Each point is reached from the start by the listed moves, each made once or not at all, plus a little noise. Say if it took an odd or an even number of moves. Then give how often each move was made.

Moves:
(1): [ 0.28 -0.09  0.26  0.15]
(2): [ 0.24  0.76 -0.23  0.12]
(3): [-0.24  0.33  0.58  0.30]
Start: [-0.01  0.28 -0.26 -0.40]
Points:
[ 0.01  0.23 -0.31 -0.42] => even (0, 0, 0)
[ 0.22  0.15 -0.01 -0.28] => odd (1, 0, 0)
[-0.04  1.36  0.09  0.03] => even (0, 1, 1)

Moves:
(1): [ 0.72 -0.35 -0.09  0.08 -0.25  0.07 -0.17 -0.02  0.09]
(2): [ 0.34  0.48  0.03  0.17  0.09 -0.41 -0.01 -0.24 -0.11]
(3): [ 0.01  0.22  0.54 -0.06 -0.04  0.03 -0.13 -0.09  0.06]
(4): [ 0.13 -0.01  0.17  0.38  0.29  0.23  0.40  0.23 -0.07]
(5): [ 0.03 -0.28  0.08 -0.42  0.72  0.04 -0.23  0.03 -0.40]
(6): [-0.02  0.18 -0.34 -0.08 -0.18  0.92 -0.08 -0.09 -0.20]
(7): [-0.04  0.23  0.04 -0.45  0.08 -0.07  0.83 -0.10  0.33]
(8): [-0.02  0.04  0.03 -0.27 -0.05 -0.12  0.10  0.42 -0.22]
(9): [ 0.07  0.47 -0.19 -0.28  0.11 -0.37 -0.34  0.33  0.68]
Start: [ 0.04 -0.04  0.18 -0.05 -0.37 -0.03 -0.04  0.10  0.23]
Points:
[ 0.89  0.16  0.14 -0.10 -0.25 -0.19  0.01  1.03  0.66] => even (1, 0, 0, 1, 0, 0, 0, 1, 1)
[ 1.27  0.10  0.34  0.28 -0.32 -0.29  0.26  0.50 -0.09] => even (1, 1, 0, 1, 0, 0, 0, 1, 0)
[ 0.41  1.18  0.06 -0.63 -0.09 -0.88  0.48  0.10  1.15] => odd (0, 1, 0, 0, 0, 0, 1, 0, 1)
[ 0.26  0.80  0.37 -0.05 -0.18  0.79 -0.21  0.43  0.71] => even (0, 0, 1, 1, 0, 1, 0, 0, 1)

Moves:
(1): [ 0.63 -0.25 -0.09 -0.06  0.03 -0.04 -0.14 -0.09 -0.08  0.18 -0.04 -0.16
  0.32 -0.07  0.19  0.00 -0.18]
(2): [ 0.15  0.35 -0.11 -0.10  0.21 -0.03  0.25  0.04 -0.24 -0.04  0.11  0.02
  0.25  0.21 -0.04  0.13  0.13]
(3): [ 0.23  0.23  0.94  0.16 -0.02 -0.21 -0.12 -0.01  0.05  0.09 -0.10 -0.21
  0.03  0.05 -0.27  0.29 -0.05]
(4): [ 0.20  0.08 -0.09  0.56  0.03 -0.01  0.14 -0.12 -0.04 -0.16  0.22 -0.09
 -0.07 -0.02 -0.07 -0.26  0.04]
(5): [ 0.15 -0.21  0.10  0.04  0.86 -0.09  0.10  0.08 -0.14  0.21  0.31 -0.16
 -0.11 -0.50 -0.25 -0.13 -0.16]
(6): [ 0.16  0.02  0.11 -0.12  0.27  0.78 -0.29  0.11  0.26 -0.04  0.02 -0.15
  0.16  0.14 -0.13 -0.04 -0.09]
(7): [ 0.06 -0.14  0.10 -0.05 -0.04  0.17  0.53 -0.27 -0.13  0.02 -0.26 -0.09
  0.00 -0.19 -0.13 -0.19  0.01]
(8): [-0.04 -0.10  0.04 -0.08 -0.22  0.09  0.16  0.45 -0.04 -0.23  0.00 -0.25
  0.17 -0.06  0.07  0.01 -0.07]
(9): [ 0.20  0.03 -0.03 -0.10  0.10 -0.09  0.23  0.00  0.51  0.10  0.00  0.01
 -0.05 -0.14 -0.14 -0.01  0.11]
(10): [-0.10  0.02 -0.06  0.25 -0.32  0.18  0.10  0.34 -0.13  0.70  0.08 -0.04
  0.11  0.10  0.11 -0.15 -0.18]
(11): [ 0.05 -0.18  0.10 -0.25 -0.22  0.06 -0.05 -0.20 -0.14  0.03  0.54  0.15
 -0.06  0.00 -0.13  0.00  0.10]
(12): [ 0.19 -0.04 -0.01  0.04  0.12  0.09  0.15  0.25 -0.06 -0.06 -0.27  0.65
  0.01 -0.10 -0.11  0.16  0.20]
(13): [-0.40 -0.31  0.01  0.13  0.01 -0.08 -0.09 -0.17  0.19 -0.14 -0.07  0.26
  0.57  0.17 -0.03  0.15  0.08]
(14): [-0.02 -0.34  0.17  0.12  0.20 -0.09  0.23 -0.10  0.03 -0.08 -0.08  0.08
 -0.12  0.47  0.08  0.20  0.15]
Start: [ 0.18  0.00  0.10 -0.26  0.13 -0.06  0.29  0.34  0.08  0.14  0.03 -0.24
  0.21  0.09  0.45  0.27  0.48]
Points:
[ 1.14 -0.41  1.39  0.48  1.55  0.58  1.02  0.29  0.02  0.13 -0.11 -0.21
  0.11 -0.07 -0.46  0.32  0.57] => odd (0, 0, 1, 1, 1, 1, 1, 0, 0, 0, 0, 1, 0, 1)
[ 0.60  0.41  1.10 -0.22 -0.02  0.94  0.92  1.02 -0.16  0.64 -0.11 -0.98
  0.92  0.33  0.06  0.30  0.22] => even (0, 1, 1, 0, 0, 1, 1, 1, 0, 1, 0, 0, 0, 0)
[-0.06 -0.74  0.35 -0.20  0.72  0.02  1.00  0.43 -0.05  0.01  0.02 -0.47
  0.85 -0.48  0.12  0.13  0.32] => even (0, 0, 0, 0, 1, 0, 1, 1, 0, 0, 0, 0, 1, 0)
[ 0.58 -0.53 -0.03  0.57  0.03 -0.04  0.95  0.70 -0.24  0.36  0.27 -0.38
  1.43  0.87  0.76  0.34  0.44] => odd (1, 1, 0, 1, 0, 0, 0, 1, 0, 1, 0, 0, 1, 1)
[ 0.81 -0.66  1.13  0.69  0.10  0.55  0.28  0.76  0.33  0.44  0.04 -0.79
  1.37  0.86  0.39  0.48  0.17] => even (1, 0, 1, 1, 0, 1, 0, 1, 0, 1, 0, 0, 1, 1)
[ 0.18 -0.29  0.08  0.06  0.46 -0.08  1.15  0.71  0.40  0.64 -0.18  0.74
  1.00  0.77  0.30  0.76  0.95] => even (0, 1, 0, 0, 0, 0, 0, 0, 1, 1, 0, 1, 1, 1)
[ 0.58  0.26  0.06 -0.53  0.38 -0.02  1.31  0.11  0.23  0.21 -0.13 -0.28
  0.40 -0.03  0.14  0.20  0.73] => odd (0, 1, 0, 0, 0, 0, 1, 0, 1, 0, 0, 0, 0, 0)
